Every row gives one point. The points of each table are mixes of a few directions, plus a little noise. How many directions does each table use, and how many do they share? Where both have some left over, give the other angles between the two spaces (their principal angles), to ten degrees, smallest first.
(in the rows, 128 means zero)

First (4 x 3):
[[ 73 155 211]
 [169 109  68]
 [138 123 112]
 [132 127 122]]
Second (4 x 3):
[[171 108  66]
 [105 138 164]
 [154 117  90]
 [ 84 149 193]]
Directions: first 1, second 1, shared 1

First (8 x 4):
[[170 138  58  95]
 [ 88 143 179 115]
 [149 102 148 170]
 [158 106 128 161]
 [123 157  99  75]
 [152 104  66 161]
 [115 161 212  81]
 [ 71 116 136 165]]
Second (8 x 4):
[[129 144 151  99]
 [154 153 169  79]
 [ 48 139 125 129]
 [ 84 149 146 105]
 [186  76  71 201]
 [150  83  71 200]
 [139 145 154  95]
 [138 132 137 118]]
Directions: first 3, second 2, shared 2

First (8 x 6):
[[116 127 117 134 152 134]
 [139 129 133 122 111 124]
 [191 130 182  98  11  95]
 [118 128 119 134 145 134]
 [129 130 129 127 128 126]
 [160 130 155 111  66 111]
 [109 126 112 139 162 136]
 [ 62 125  75 158 249 161]]
Second (9 x 6):
[[110  90 176  63 147 158]
 [137 145 107 159 120 114]
 [139 149 100 163 117 113]
 [162 197  38 245  91  70]
 [108  89 176  64 150 160]
 [131 136 118 141 125 120]
 [127 125 132 122 129 133]
 [109  95 173  68 146 156]
 [125 125 132 126 128 131]]
Directions: first 1, second 1, shared 0; angles 90

First (10 x 9):
[[174 111 151 121  92 129 105 144 188]
 [127 119 142 124 234 121 143  35  84]
 [105 151 130 141  91 154 151 177 127]
 [ 90 134 121 130 248 121 159  36  42]
 [110 127  76 123  70  99  98 172 124]
 [125 131 112 128  76 125 117 172 144]
 [153 127 150 130  79 145 123 168 177]
 [152 129 162 131 113 150 135 141 163]
 [110 149 127 140  69 152 143 193 139]
 [134 103 108 112 209  86 106  42  92]]
Second (7 x 9):
[[ 77 111  39 107  22 184  97 119 141]
 [159 140 146 106 114 124 120 146 145]
 [169  84 181 111 139 118 130  98 154]
 [122 165 131 152 211 166 155  95 177]
 [161 117 199  88 156  87 161 147 150]
 [ 83 131 124 151 156  92 161 148  74]
 [127 145  77 181 102 126  76 140  59]]
Directions: first 3, second 5, shared 1; angles 30, 60

First (11 x 11):
[[100 175  60 155 140 107  83  47 189 126 108]
 [119  90 123 150 170 113 124 140 101  79 133]
 [152 174 165 119  86 143 133  94 144 156 111]
 [141 149 152 127 110 133 127 105 133 134 116]
 [147 117 172 133 131 132 138 129 100 102 121]
 [ 77 162   7 116 123 120  99 118 206 197 141]
 [119  86 122 138 163 118 129 156 100  93 137]
 [177 149 226 114  85 153 155 123  99 133 112]
 [146 121 168 118 115 139 147 149 106 130 132]
 [120  93 122 126 149 124 134 163 107 112 140]
 [107  95  91 112 140 128 141 187 121 147 154]]
Second (9 x 11):
[[124  87 148  81 109 164 133 167 151  81 127]
 [134 168 100 186 136  87 112  90  91 182 120]
 [121 102 141  83 115 160 129 142 171  81 125]
 [110 164 124 110 159 131 135  80 195 117 136]
 [121 171 140 135 192 107 168  94 146 156 159]
 [149 111 124 169 106 108 117 163  44 165 120]
 [142 100 109 149  74 130  90 155  79 131  99]
 [131 140 156 127 182 115 176 136 117 151 163]
 [120 109 113 106  84 153  93 127 159  90 100]]
Directions: first 3, second 3, shared 1; angles 90, 90

First (11 x 12):
[[136 166 119 139 105 167 158 122  82  88 106 133]
 [134 148 163 203 200 117 204 126 159 133 158 142]
 [161 116 136 149 186 118 121 137 142 202 137  93]
 [136 143 163 132  94  14 169 138 144  48 167 193]
 [ 69 105 102 102  97 191  55  57 112  71 110 176]
 [ 57 117 104 140 127 136 122 195 145 174  62  94]
 [142 125 117 149 173 150 101 128 115 191 103  97]
 [102  97 147 121 133  66 123 137 183 124 158 152]
 [134 125 139  93  79 110 127  88 130  47 171 179]
 [199 138 114 118 147 160 102 120  83 185 119  78]
 [140 125 104  64  69 179 127 161 115 144 117  73]]
Second (9 x 12):
[[ 82 126 114 161 108  80 154 177 148  88 153 200]
 [204 134 136 158 143  86 162 149 115 131 203 161]
 [239 190 123  86 159 128 138  83 108 175 140  62]
 [145 133 122 106 126 175 117 123 107 160  96  72]
 [142 175 114 148 152 120 160 111 131 115 146 154]
 [121  66 182 138 142  71  95  88 159  99 170 173]
 [112 118 134  95 130 185  91  92 120 152  72  66]
 [ 59  78 146 152 132 191  99 109 127 115  92 132]
 [ 48 133  81 109  60 116 135 220 137 118  78 132]]
Directions: first 6, second 5, shared 3; angles 40, 80

First (11 x 14):
[[128 137 118 149 121 111 133 127 130 137 128 120 115 137]
 [ 77  58 154 162 121 116 146 132 172 147  68  56 151 152]
 [150 156 130 156 137 135 152 122  76 166 163 175 107 147]
 [105 116 116  97  63 105  70 172 171  72  77  90 159  48]
 [129 135 132 167 120 118 145 130 107 159 132 136 115 143]
 [140 188  47  84  80 119 102 178  74 108 141 163 112  49]
 [167 135 227 181 137 119 103  84 165 120 156 157 132 165]
 [112  80 168  31 129 197  93 157 124  78 103 157 202  52]
 [128 125 129 128 148 168 170 137  50 179 148 180 130 136]
 [142 174  24 103 182 102 158  90 149 122 162  88  65 186]
 [131 106 163 150 170 118 136  79 191 122 129  88 122 194]]
Second (8 x 14):
[[126 122 103  66 180 192 167 123  69 140 149 164 134 124]
 [162 131 113 100 125 113  87 154 133 136 168 179 144 170]
 [114 139 248 203 157 171 183  38 124 102  98  95 108  74]
 [ 91 109  82 143 123 113 164 138 126 155  96  75 113 138]
 [161 140 147 124 122 126  98 136 122 130 162 181 139 143]
 [ 83 132  15  76  68 111 118 201 103 113  79  86 128  44]
 [173 126 164 119 128  95  58 119 205  97 162 147 146 183]
 [116 123 150 196 116 103 148 114 140 152 112  97 111 150]]
Directions: first 5, second 5, shared 4; angles 70
